Each row of a before or after table is a point. One or more steps were done to the points. Then noise was added and the rows were shuffled. The steps act on columns, c1 being the first. What was done? A step turns or swaps two columns, mirrors them in a line or flattens them onto one, adds a multiple of one to another, or multiplies or shifts one. Angles are multiples of 10 degrees, from the lower column toward the higher: turns from -170 to 170, lines from 10 to 170 but not 90. Use the fewest steps. Two steps may share a column if one is a turn and the other turns, adds or multiplies; they go together, in the order done. Otherwise the lowest column goes first.

Before:
[[-0.26 -0.81]
 [ 0.03 -0.18]
 [ 0.06  0.39]
 [-0.54 -0.79]
 [-0.43 -0.76]
 [ 0.12  0.02]
 [ 0.54  0.32]
 [ 0.19 -0.15]]
After, 8 rows:
[[ 0.16  0.12]
 [ 0.00  0.17]
 [ 0.72 -0.60]
 [ 0.62 -0.61]
 [-0.21  0.59]
 [ 0.23  0.07]
 [-0.34  0.12]
 [ 0.82 -0.43]]
Steps: turn c1 and c2 by 80 degrees

Before:
[[ 0.36  0.47  0.58  0.45]
 [ 0.59 -0.25 -0.30 -0.59]
 [ 0.13  0.47 -0.52 -0.40]
 [ 0.08 -0.19  0.59 -0.32]
 [ 0.39 -0.02  0.45 -0.39]
 [ 0.10  0.00  0.21  0.17]
 [ 0.12  0.22  0.44 -0.28]
 [ 0.64 -0.87  0.18 -0.48]
 [ 0.90  0.00 -0.11 -0.20]
 [-0.02 -0.27  0.52  0.55]
 [ 0.08 -0.74  0.53 -0.39]
 [ 0.02  0.22  0.01 -0.55]
 [ 0.84  0.26  0.64  1.17]]
After, 13 rows:
[[-0.84  0.31  1.17 -0.63]
 [-0.04  0.14  0.17 -0.21]
 [-0.58 -0.11  0.50 -0.59]
 [ 0.37  0.63 -0.37 -0.52]
 [-0.30  0.56 -0.57  0.31]
 [-0.15 -0.18 -0.57 -0.02]
 [-0.73  0.62 -0.19  0.07]
 [ 0.11  0.18 -0.32 -0.61]
 [-0.42 -0.31 -0.44  0.51]
 [ 0.05  1.05 -0.49 -0.15]
 [-0.22 -0.07 -0.28 -0.42]
 [ 0.20  0.20  0.56 -0.54]
 [-0.26  0.27 -0.40 -0.42]]
Steps: turn c1 and c2 by 140 degrees; turn c3 and c4 by -90 degrees

Before (10 x 6):
[[ 0.23  0.07 -0.27  0.74 -0.31 -0.41]
 [-0.25  0.28  0.70  1.40 -0.09  0.02]
 [-0.45 -0.31  0.29 -0.73  0.46  0.19]
 [-0.13  0.28 -0.47  0.23 -0.95 -0.88]
 [-0.19 -0.09  0.76  0.12  0.01  0.23]
 [ 0.25  0.47 -0.31 -0.10 -0.70 -0.39]
 [-0.57 -0.08  0.16 -0.59  0.07 -0.05]
 [-0.10  0.04  0.70  0.27  0.04 -0.30]
 [-0.21  0.65  0.20  0.77 -0.16 -0.11]
 [-0.43 -0.12  0.42  0.13 -0.24  0.37]]
After, 10 rows:
[[ 0.43  0.35 -0.74  0.06 -1.48  0.51]
 [ 0.33 -0.64  0.32 -0.46 -0.06 -0.28]
 [ 0.19 -0.01  0.77  0.14 -0.52 -0.08]
 [-0.09  0.36 -0.42 -0.33 -1.17  0.37]
 [ 0.54 -0.34  0.14 -0.47 -0.42 -0.18]
 [ 0.26 -0.04  0.52  0.17 -0.72 -0.41]
 [-0.04  0.44 -0.40  0.61 -0.79  0.38]
 [ 0.33  0.96  0.66  1.07 -0.59  0.04]
 [ 0.27  0.94  0.16  0.35 -0.66  0.03]
 [ 0.37  0.17  0.56  0.22 -0.46  0.41]]
Steps: turn c3 and c6 by -20 degrees; turn c1 and c6 by 150 degrees; turn c2 and c4 by -30 degrees; shift c5 by -0.50

Before, 8 rows:
[[ 0.01  0.46 -0.27  0.35  0.85  0.68  0.27 -0.32  0.60]
 [ 0.14  0.03  0.17  0.54 -0.23  0.37  0.24  0.65 -0.13]
 [ 0.17 -0.02  0.17  0.03  0.14  0.79  0.24  1.02 -0.65]
 [-0.41 -0.06  0.26 -0.08 -0.12  0.01  0.71  0.65  0.50]
 [ 0.23  0.69  0.26 -0.56 -0.15 -0.03  0.08  0.32  0.37]
 [ 0.17  0.47  0.40 -0.50  0.14 -0.58 -0.43 -0.10 -0.46]
 [-0.23  0.40 -0.93 -0.16  0.06 -0.46  0.50 -0.19  0.85]
 [-0.01  0.08  0.01  0.66  0.48  0.38  0.05  1.10 -0.09]]
After, 8 rows:
[[-0.58 -0.44  0.26  0.26 -0.06 -0.05  0.56  0.30  0.36]
 [-0.46  0.14  0.37  0.29  0.63  0.22  0.63 -0.11 -0.47]
 [ 0.24 -0.53 -0.84 -0.25 -0.37  0.67  0.26 -0.33  0.55]
 [ 0.28 -0.55  0.28  0.33 -0.04  0.04 -0.42  0.65  0.48]
 [ 0.05 -0.63 -0.67  0.23  0.46 -0.68  0.07 -0.19  0.86]
 [-0.14 -0.24 -0.12 -0.16 -0.71  0.35 -0.14  0.99 -0.69]
 [ 0.38 -0.08 -0.33 -0.49 -0.19  0.50  0.10  1.07 -0.03]
 [ 0.23 -0.24  0.18 -0.54 -0.46  0.03 -0.13  0.64 -0.16]]
Steps: turn c1 and c4 by -140 degrees; turn c2 and c7 by 120 degrees; turn c5 and c6 by 70 degrees; turn c3 and c6 by 40 degrees
